Each wall is flat, endless, passes through zero and stands at right angles to its row. A trip goes straight from one point to another. List the walls that it crosses, first one first.

Walls:
(1): -0.03 0.43 0.25
(2): -0.04 -0.05 0.61
Trips:
0.29 0.26 0.23 to -0.22 -0.24 0.30 -> 1
0.12 -0.24 -0.33 to -0.60 -0.51 -0.41 -> none
0.49 -0.08 -0.54 to -1.04 0.14 0.07 -> 1, 2
0.11 0.19 0.06 to -0.04 0.62 1.04 -> none
0.27 0.04 0.65 to 0.23 0.12 -0.68 -> 2, 1
0.01 0.11 0.40 to 0.10 -0.83 -0.10 -> 1, 2
-0.01 -0.81 0.03 to 0.35 -0.36 0.37 -> none

Walls:
(1): 0.53 0.74 -0.15 0.16 0.28 0.49
(2): -0.41 -0.29 0.44 -0.44 0.18 -0.59
(3): -0.57 -0.05 -0.56 0.70 -0.56 -0.41
(4): 0.28 0.19 -0.49 0.44 0.22 -0.41
Trips:
-0.07 -0.05 -0.18 0.53 0.57 -0.22 to -0.25 0.09 0.12 0.82 -0.40 0.77 -> 4
0.21 0.12 -0.03 -0.43 0.16 -0.68 to 0.06 -0.65 0.02 -0.69 -0.17 -0.04 -> 4
0.55 0.25 -0.59 -0.02 0.09 0.74 to -0.40 0.59 -0.06 -0.05 0.37 -0.37 -> 3, 2
-0.64 -0.53 0.24 -0.42 0.34 -0.34 to 0.25 0.38 -0.21 0.17 -0.05 -0.31 -> 3, 4, 1, 2
-0.05 -0.23 -0.08 -0.44 -0.73 -0.36 to -0.04 -0.02 -0.35 -0.16 -0.39 0.35 -> 2, 1
-0.07 -0.40 0.15 0.59 0.27 -0.54 to -0.45 0.57 0.27 0.39 -1.02 0.30 -> 2, 4, 1
-0.41 0.63 0.18 -0.25 0.39 0.24 to 0.27 0.05 -0.61 -0.74 0.18 -0.31 -> 4

Walls:
(1): -0.03 0.38 -0.72 0.73 -0.49 0.37 -0.34 0.76 0.16
(2): -0.27 0.05 -0.22 0.59 0.13 0.38 -0.07 -0.87 -0.02
(3): -0.27 0.46 0.05 -0.33 0.07 -0.24 -0.27 -0.16 -0.63
(4): 0.03 0.12 -0.23 -0.42 0.09 -0.48 0.44 0.12 -0.27
Trips:
-0.88 -0.69 0.49 -0.31 0.13 -0.03 0.06 0.39 -0.36 to 0.19 0.43 -0.14 -0.17 -0.33 -0.03 -0.90 0.49 0.29 -> 4, 1
-0.20 -0.12 0.13 1.09 0.08 -0.60 -1.27 -0.22 -0.32 to -0.03 0.66 -0.40 -0.21 -0.73 -0.16 0.40 -0.14 0.39 -> 4, 2
0.03 0.45 -0.16 -0.13 -0.74 0.33 0.05 0.15 0.70 to -0.05 -0.38 -0.33 0.08 0.62 0.05 0.82 -0.57 -0.32 -> 2, 4, 1
0.07 0.43 0.02 -0.11 -0.32 0.36 -0.34 0.01 -0.10 to -0.01 -0.04 0.01 -0.21 -0.32 -0.94 -0.13 -0.79 0.08 -> 1, 4
0.65 0.09 0.12 -0.88 -0.45 -0.09 -0.37 -0.22 -0.36 to 0.07 -0.61 -0.12 -1.11 0.37 0.01 0.01 0.38 0.29 -> 3
-0.19 0.49 -0.28 -0.12 -0.12 0.02 -0.58 -0.10 -0.36 to -0.16 -0.11 0.03 0.46 -0.15 0.06 0.16 -0.03 0.65 -> 3

Walls:
(1): 0.29 -0.20 0.53 0.94 -0.18 0.57 0.62 -0.75 0.10 -0.04 0.34 0.55
(2): 0.30 0.45 -0.31 -0.13 0.14 0.13 0.67 0.29 0.22 0.39 0.98 0.52
(3): -0.39 -0.04 -0.02 0.35 -0.46 0.42 0.47 0.03 0.20 0.58 0.29 0.22
(4): 0.04 -1.00 -0.30 -0.06 -0.33 -0.09 0.19 -0.01 0.53 -0.27 -0.35 -0.26
(5): 0.12 -0.46 0.42 -0.55 0.09 0.59 -0.47 -0.23 -0.15 -0.86 0.33 -0.63
(6): 0.11 -0.34 -0.16 0.52 -0.36 -0.12 -0.23 -0.27 0.28 0.04 -0.28 -0.06
Trips:
0.20 -0.89 -0.33 0.12 0.00 0.35 0.18 0.92 0.03 -0.35 0.28 -0.35 to 0.00 -0.08 -0.62 -0.18 -0.44 -0.03 0.68 -0.37 0.23 0.02 0.50 -0.29 -> 1, 5
-0.66 -0.12 -0.23 -0.06 0.46 0.15 -0.19 -0.24 0.22 0.58 -0.44 -0.02 to 0.17 -0.08 0.44 -0.06 0.53 0.27 0.06 0.79 -0.31 0.37 -0.53 -0.70 -> 6, 4, 3, 5
-0.76 -0.69 0.24 -0.02 0.33 0.17 0.30 -0.39 0.59 0.30 0.31 -0.55 to -0.42 -0.03 -0.37 0.20 -0.12 -0.43 -0.20 -0.43 -0.14 -0.01 0.39 0.51 -> 2, 5, 4

Walls:
(1): -0.10 0.68 0.26 0.38 0.44 0.04 0.42 0.33 1.06 0.24 0.01 0.32 0.11 -0.16 0.13 0.07 -0.13 -0.24
(2): 0.00 -0.21 -0.60 -0.26 -1.06 -0.23 1.04 0.25 0.09 -0.66 -0.30 -0.34 -0.36 -0.41 -0.20 -0.92 0.60 -0.16
(3): 0.81 0.41 0.65 0.28 -0.21 -0.45 0.14 -0.57 0.40 -0.62 -0.27 -0.22 -0.28 0.23 0.47 -0.34 -0.31 0.32
(4): -0.40 -0.12 0.02 0.43 0.32 -0.81 0.58 -0.46 -0.21 -0.70 0.24 0.01 0.19 -0.04 -0.04 0.16 -0.18 -0.23
(5): 0.19 0.43 -0.17 0.14 0.35 -0.17 -0.33 0.17 0.30 0.14 -0.45 1.04 -0.40 -0.91 0.27 0.08 0.50 0.83
(6): -0.46 0.16 0.33 0.36 -0.47 0.17 -0.04 -0.05 0.36 -0.65 -1.14 0.06 -0.35 -0.18 0.00 -0.43 -0.30 0.30
(7): -0.42 0.01 0.68 -0.29 0.16 0.31 0.66 -0.12 -0.35 -0.07 0.54 -0.03 -0.36 -0.15 -0.32 0.02 0.74 -0.11
(8): -0.09 -0.54 -0.05 -0.40 0.22 0.22 -0.06 0.52 -0.87 -0.06 -0.06 -0.43 -0.22 0.38 -0.46 0.39 0.31 -0.82
Trips:
-0.34 0.23 0.44 0.81 -0.11 -0.73 0.40 -0.28 -0.24 0.32 -0.45 -0.23 0.00 0.39 -0.29 0.02 0.76 -0.05 to -0.63 -0.05 -0.11 -0.08 0.41 0.06 -0.34 -0.51 0.28 0.35 -0.31 0.13 -0.06 0.06 0.33 0.19 0.51 -0.14 -> 5, 2, 3, 8, 4
-0.01 -0.55 0.72 -0.10 -0.57 0.51 0.60 -0.04 -0.65 0.01 0.83 0.08 -0.03 -0.29 -0.56 -0.34 -0.08 -0.29 to -0.13 -0.45 -0.29 -0.56 -0.36 0.42 0.17 -0.11 0.33 0.13 -0.05 0.01 0.46 0.47 -0.31 -0.28 0.20 -0.20 -> 4
